Each point is reached from the start by the listed moves, each made once or not at all, plus a little noise. Is the number of moves made odd or even? Then give how often each move was made.

Moves:
(1): [.27, -.33, -.26, -.41, -.44]
(2): [.33, .25, .27, .11, -.07]
(3): [-.12, -.54, .09, .62, -.23]
Start: [.00, .15, .12, -.12, -.13]
Points:
[-.18, -.37, .20, .48, -.38] => odd (0, 0, 1)
[.35, .39, .38, -.02, -.20] => odd (0, 1, 0)
[.62, .12, .14, -.40, -.66] => even (1, 1, 0)

Moves:
(1): [.28, -.04, -.34, -.14, -.07, .33, -.16]
(2): [-.05, -.20, -.04, -.04, -.28, .02, .54]
(3): [.19, -.20, .50, -.06, .09, .10, .04]
(4): [.20, .18, -.15, .30, -.12, .12, -.20]
(5): [-.03, -.02, -.05, .20, .06, .23, .31]
(6): [-.08, -.30, -.38, .23, -.40, .01, -.19]
Start: [.04, .00, .17, -.25, .00, .11, .22]
Points:
[.25, -.52, .07, .37, -.69, .58, .74] => odd (0, 1, 1, 1, 1, 1)
[.30, -.01, -.16, -.38, -.05, .41, .05] => odd (1, 0, 0, 0, 0, 0)
[.45, -.16, -.71, .12, -.59, .57, -.30] => odd (1, 0, 0, 1, 0, 1)
[.50, .12, -.35, .09, -.13, .76, .15] => odd (1, 0, 0, 1, 1, 0)
[.09, -.75, .22, .06, -.55, .47, .92] => even (0, 1, 1, 0, 1, 1)

Moves:
(1): [.02, -.03, -.03, .06, -.01, .09, .01, .21, -.10, -.06]
(2): [.13, .05, .06, -.03, -.07, .30, .01, -.05, .02, .16]
(3): [.06, -.03, -.05, -.13, -.02, -.13, .03, -.07, -.01, .19]
(4): [.06, -.12, .04, .03, -.06, .00, -.05, .18, -.02, -.22]
(5): [.11, .11, .05, -.12, .07, .03, -.01, .09, .00, .10]
(6): [-.17, .00, -.13, .02, -.24, .05, .14, .13, -.12, -.16]
(7): [-.28, -.14, .02, .06, -.06, -.12, .03, .38, .02, -.18]
(8): [.03, .09, .20, -.03, -.10, .54, -.19, .07, -.24, -.06]
Start: [.11, -.06, .06, .00, -.13, .03, -.04, -.07, .14, .15]
Points:
[.13, -.07, .12, -.21, -.19, .11, .01, .29, .17, .43] => even (0, 1, 1, 0, 1, 0, 1, 0)
[-.03, -.07, .32, -.09, -.59, .84, -.10, .74, -.19, -.22] => even (0, 1, 0, 1, 1, 1, 1, 1)
[.05, -.05, .16, -.03, -.19, .33, .00, .56, .08, .15] => even (1, 1, 0, 0, 1, 0, 1, 0)
[-.16, -.11, -.11, -.16, -.38, -.15, .15, .44, .05, .09] => even (0, 0, 1, 0, 1, 1, 1, 0)
[-.16, -.26, .03, .05, -.45, .08, .11, .94, -.09, -.38] => odd (1, 0, 0, 1, 1, 1, 1, 0)
[-.22, -.26, .12, -.07, -.66, .36, -.05, .62, -.25, -.32] => odd (0, 0, 1, 1, 0, 1, 1, 1)

Moves:
(1): [-.18, -.03, -.02, -.02, .26, -.14, -.05, .19, .04, -.04, .13]
(2): [.19, -.01, .05, -.35, .06, .19, -.10, -.26, .03, -.37, .16]
(3): [-.10, -.03, -.21, -.03, -.04, .00, .02, -.15, -.03, -.14, -.21]
(4): [-.09, -.08, .09, .23, .05, .00, .01, .04, .25, .04, -.28]
(5): [.04, .21, -.05, -.21, .02, .25, .01, -.02, .16, -.28, .08]
(6): [.37, .31, .16, -.13, -.19, .20, -.37, -.07, .06, -.49, -.02]
(7): [-.11, .24, .06, -.21, .23, .10, .07, -.19, .22, .23, -.24]
(8): [.09, -.10, -.16, -.20, .14, .22, -.27, .08, .08, .04, .17]
(9): [-.28, .16, .10, .14, .09, .06, -.09, -.24, -.01, .26, .16]
(10): [-.29, -.11, -.31, .19, -.16, -.40, .02, -.13, .14, .32, .11]
(11): [-.44, -.12, .17, -.18, -.28, .11, -.07, .00, -.11, -.05, -.07]
Start: [.06, .16, -.07, -.18, -.20, -.10, .07, -.20, .01, .15, .05]
Points:
[-.15, .43, -.52, -.58, .04, -.12, -.51, -.44, .55, .12, -.08] => even (1, 0, 1, 0, 0, 1, 1, 1, 0, 1, 0)
[-.12, .43, -.36, -.46, -.02, .47, -.30, -.57, .24, .02, .24] => even (0, 0, 1, 0, 1, 0, 0, 1, 1, 0, 0)
[-.82, .25, -.05, -.73, -.03, .10, -.03, -.58, .70, .05, -.05] => odd (1, 1, 0, 1, 1, 0, 1, 0, 0, 1, 1)
[-.41, .43, -.13, -.01, -.02, .21, -.02, -.57, .35, .02, -.16] => even (0, 0, 1, 1, 1, 0, 0, 0, 1, 0, 0)
[.09, .56, -.05, -.60, -.04, .19, -.50, -.83, .13, -.69, .30] => odd (1, 1, 1, 0, 0, 1, 0, 0, 1, 0, 0)
[-.24, .71, -.04, -.56, .03, -.14, -.45, -.94, .44, .06, .34] => even (1, 1, 0, 0, 0, 1, 1, 0, 1, 1, 0)
[-.73, .05, -.11, -.43, -.20, .17, -.02, -.18, .34, -.35, -.24] => odd (1, 0, 1, 1, 1, 0, 0, 0, 0, 0, 1)

Moves:
(1): [-.20, .16, -.29, .33, .24, .09, -.13, .05, -.10, .17, .17, -.04]
(2): [.13, .09, -.13, .37, -.07, -.08, .15, -.01, -.23, .31, -.13, -.12]
(3): [.21, .22, .17, -.31, .06, -.04, -.03, -.10, .18, .01, .31, .06]
(4): [-.09, -.01, .14, .12, -.18, -.02, .13, .19, .15, .16, .14, .02]
(5): [-.13, -.20, -.04, .04, -.02, -.10, -.08, .26, -.44, -.15, .08, .02]
(6): [.19, .01, .22, .23, .27, .26, -.07, -.43, .41, .22, -.17, -.27]
(7): [-.15, -.21, -.09, -.44, .19, .12, .04, .04, -.02, .07, -.03, .01]
(8): [.06, -.26, -.08, .28, -.10, -.34, -.09, -.24, .05, -.14, -.15, -.16]
(9): [.04, .25, .25, -.35, .10, -.08, -.21, -.06, .30, .08, -.10, -.17]
(10): [.24, -.05, -.15, .12, -.35, -.31, -.31, .10, .00, .13, .19, .34]
(11): [-.13, .05, .02, .05, -.01, -.18, .00, .12, -.04, -.01, -.03, .32]
(12): [-.22, .23, .02, -.46, -.08, -.25, -.59, -.42, -.18, -.03, -.03, .34]
Start: [.17, .06, -.08, -.13, -.03, .17, .26, -.11, -.21, .06, -.25, -.04]
Points:
[.60, .41, .41, .11, -.26, -.39, -.15, -.02, .13, .82, .04, .16] => even (0, 1, 1, 1, 1, 1, 0, 0, 1, 1, 1, 0)
[.07, -.09, .31, -.41, .26, .22, .21, -.04, .00, .37, .06, .11] => even (0, 0, 1, 1, 1, 1, 1, 0, 0, 0, 1, 0)
[.28, .40, -.14, -.15, .12, -.17, -.94, -.64, -.34, .43, .32, .42] => even (1, 0, 1, 0, 1, 1, 0, 0, 0, 1, 0, 1)
[.29, .56, -.16, .25, .16, -.45, -.07, -.36, -.06, .50, -.17, -.14] => even (1, 1, 1, 0, 0, 0, 0, 1, 1, 0, 1, 0)
[.23, -.26, .18, .16, .19, -.08, .10, -.37, -.03, .62, -.61, -.72] => odd (0, 1, 0, 1, 1, 1, 1, 1, 1, 0, 0, 0)
